Every row gives one point. To make a cloud, some directions were put in groups of two or more. Within a group, all points are equally far from the middle, so they leave a hole (a ring in 2 directions, a hollow ball in 3). The other directions are filled evenly. Then the cloud was stretched, turned, moved and blurred a little. Count the holes, and give their numbers of directions, smallest first.

Cloud (13 x 2):
0:  1.0 -3.5
1:  1.8 -3.4
2: -3.2  0.7
3:  0.4 -3.4
4:  2.7  3.1
5:  4.1 -2.0
6: -2.4 -1.4
7: -2.9  2.2
8: -2.9  2.4
9:  3.9  1.7
10: -2.5  2.9
11:  2.5 -3.2
12:  0.2 -3.3
Holes: 1 (2)

Cloud:
0: -3.4  0.9
1: -0.7  4.2
2: -2.7  4.7
3:  2.9 -2.0
4: -1.6 -0.6
5: -2.5  2.8
6: -1.2  2.4
7: -3.3  0.9
8: -2.2  1.6
9:  3.5  1.0
10: -0.5  1.7
11: -3.7 -1.5
12: -4.0  1.9
13: -3.4  4.2
Holes: 0

Cloud, 21 rows:
0:  3.0  4.3 -1.3
1: -3.3  2.0  3.1
2:  1.6  0.0  1.5
3:  2.5 -4.1  3.9
4: -4.8  1.4  2.8
5:  4.1  2.0 -0.2
6:  0.6 -2.5 -1.0
7: -0.7  0.7 -3.9
8:  1.4  0.5 -3.4
9:  2.6 -1.0  4.7
10: -2.3  5.1 -2.2
11: -2.6  5.0 -0.8
12:  2.0 -1.6  0.5
13:  1.3 -1.3  4.6
14: -5.2  1.3  2.4
15:  1.5  3.9 -1.5
16: -1.0  3.6 -2.0
17: -2.4  1.3 -1.6
18: -2.1 -0.8 -1.4
19:  1.9  2.0 -0.2
20:  4.9 -2.4  0.0
Holes: 0

Cloud, 22 rows:
0: -0.2 -0.7 -4.4
1: -1.6 -4.4  0.4
2: -1.8  0.8 -2.7
3: -2.0 -3.2  2.7
4:  4.1  2.6 -2.0
5:  1.7 -4.4 -2.5
6:  3.3 -3.2 -3.1
7:  0.9 -4.1  3.7
8: -1.9  0.7  3.2
9:  2.4  2.7 -3.1
10:  3.0 -2.9 -3.6
11: -1.4  0.4  3.8
12: -2.0  2.0 -0.4
13:  2.0  3.6 -1.9
14:  3.5  3.0 -1.8
15:  5.5  0.9  0.3
16:  3.0 -0.9 -4.3
17: -1.1 -1.9 -3.6
18:  1.4  3.9 -0.6
19: -2.1 -3.7 -0.5
20: -1.6  2.5 -0.6
21: -0.1  2.7 -2.5
Holes: 1 (3)

Cloud (27 x 4):
0: -1.2 -1.4 -5.8  1.9
1: -0.9 -1.8  3.7  2.1
2:  0.3  2.5  2.7  2.9
3:  1.9 -3.6 -3.7 -3.3
4:  1.3 -2.9  1.0 -2.8
5:  0.0  3.3 -2.3  0.2
6: -4.8 -0.9  4.7  1.6
7: -4.8  0.8  0.6  2.8
8:  2.6  1.3 -2.0 -0.9
9: -3.3 -0.2 -2.3  2.6
10: -3.4 -3.2 -4.2 -0.7
11: -5.0 -0.7  3.7  2.0
12:  4.4 -2.7 -0.8  1.7
13: -5.1  0.8  1.5 -2.5
14:  0.3  2.5 -2.6 -0.8
15:  0.0 -5.0  2.1 -0.6
16: -2.7 -6.0 -3.2 -0.5
17:  1.1  2.2 -3.3  0.0
18:  1.8 -3.0  1.8  1.8
19: -0.5  2.1 -1.8 -2.0
20: -0.7 -1.6  1.6  3.1
21:  4.4 -0.3 -3.1  0.8
22: -3.7  1.7 -2.9  0.8
23:  0.5  1.1  5.9 -0.1
24: -0.7  1.0  5.4  2.3
25: -4.1  0.9  1.9 -3.0
26:  3.6 -0.3 -2.3 -1.5
Holes: 1 (3)

Cloud:
0: -0.9 -2.7  1.6  2.8
1:  0.0  1.8  3.6  0.3
2:  1.0  0.8  1.2  0.8
3:  2.5  0.4  3.3 -1.4
4:  1.7 -2.9  0.2  0.3
5: -0.9  1.5 -0.7  4.6
6:  1.3 -0.6 -0.3 -2.5
7:  1.7 -1.0 -2.5  0.3
8:  1.1  0.9 -0.5  5.6
9: -0.9 -2.6  4.3  3.0
10: -0.9 -3.9  5.0 -1.6
11:  1.9  0.4 -1.6  2.2
12:  0.6  0.3 -4.0 -2.4
13:  1.7 -4.0 -0.1  0.5
14:  2.1  0.7  5.0  3.2
15: -0.5 -3.0 -0.7  3.3
16:  0.6 -1.4 -1.6 -0.3
17: -1.4 -6.2 -0.4  1.1
18:  4.1  1.7 -2.8  1.7
19:  1.9  2.0  0.8 -3.2
20: -1.2 -5.7  2.8 -2.2
21:  0.4 -5.2  1.3  3.6
22: -3.2  0.6  4.5  3.3
23: -1.4 -1.3  3.0  4.8
24: -3.3 -1.1  6.4  1.4
25:  1.7 -2.5  5.2  1.8
26: -1.0 -5.0  2.9  1.2
27:  3.1 -1.1 -0.5 -4.1
28: -0.3 -1.2 -1.2  3.1
29: -2.5 -1.0  3.3  7.8
Holes: 0
